Each wall is flat, endless, passes through zero and stands at right angles to its row. A trip goes straight from one point to another. List the walls that it crosses, first one first.
In the rows, zero is written as 128.

Walls:
(1): [101 137]
(2): [ 51 127]
(3): [ 90 106]
(4): [206 111]
(5): [126 185]
(6): [154 139]
Trips:
[ 64 155] to [124  78] => 5, 1, 4
[131  59] to [166 152] => 6, 3, 5
[103 133] to [161 158] => 3, 6, 2, 4, 1
[125 152] to [ 55 143] => 6, 3
[167 167] to [ 96 176] => 1, 4, 2, 6, 3
[139 140] to [168 154] => none
[ 90 190] to [ 81 113] => 5

Walls:
(1): [144 123  81  97  63 139  85 123 105]
(2): [109  83 162  80  70 131 163 121 151]
(3): [118 129  90 117  67  85  39  54 159]
(4): [108 142 108 150 162 111  60 170 189]
(5): [120 127 137 116  70 191 120 136 139]
(6): [132 150 114 154 177 148 122 141  93]
Trips:
[121 157  37  78 127 127 156  93  74] to [154 129 121 120 128 143  80 136  90] => 5, 4
[163 200  65  77 155  93 198 182  91] to [138 182 191 115 137  48 124 129 137] => 1, 4, 6, 3
[142 108 151 124 106 188 143 169 196] to [152 135 175 142 145 129 170  66  89] => 4, 6, 5

Walls:
(1): [167 131 137 138 117 141 134 176 103 113 148 109 164 154 125 101  98 126]
(2): [122 117 118 110 115 125 134 160 119 100 146  96 116 104 101 145 173 146]
(3): [109 122 103 101 152 156 139 137  70 141 160 151 140 139  78 117 146 110]
(4): [129  73  67 171 143 120 171 157 141 156 123 102 102  77 140 128  99 137]
(5): [199 113 120  57 163  64 187 155 158 164 130 138  91 116 125 133 143 118]
(6): [102  90  96 109 133 146 120 201 122 126 129 134 203 141 167 138 128 187]
Trips:
[172 115 129 117 132 118 152 173 146 132 143 133 130 129 112 192 115  90] to [135 127 111 108 178  85 113 137  97  97 159 205 176 172 108 111 114 125] => 4, 2
[154 111 128 157  99  92 178 187 143 152 192 139 122 119 139 145  57 100] to [110 100 104 142 170  77 171  88 126  81 134 142 136 105 146 112 109 135] => 6, 1
[210 120 146 130 155 139 141 120  61 158 141 146 128 144 125 117 125 128] to [147 155 103  59 118 113  80 159  99 161 180 112  65  63 122 115 114  91] => 2, 4, 1
[249 114 176  69 128 148 112 142 110  92 129 132 123  80 105  86 167 148] to [109 137 104 140 126 124 180 127 152  60 170  98 118 157 101 126 124 139] => 4, 5
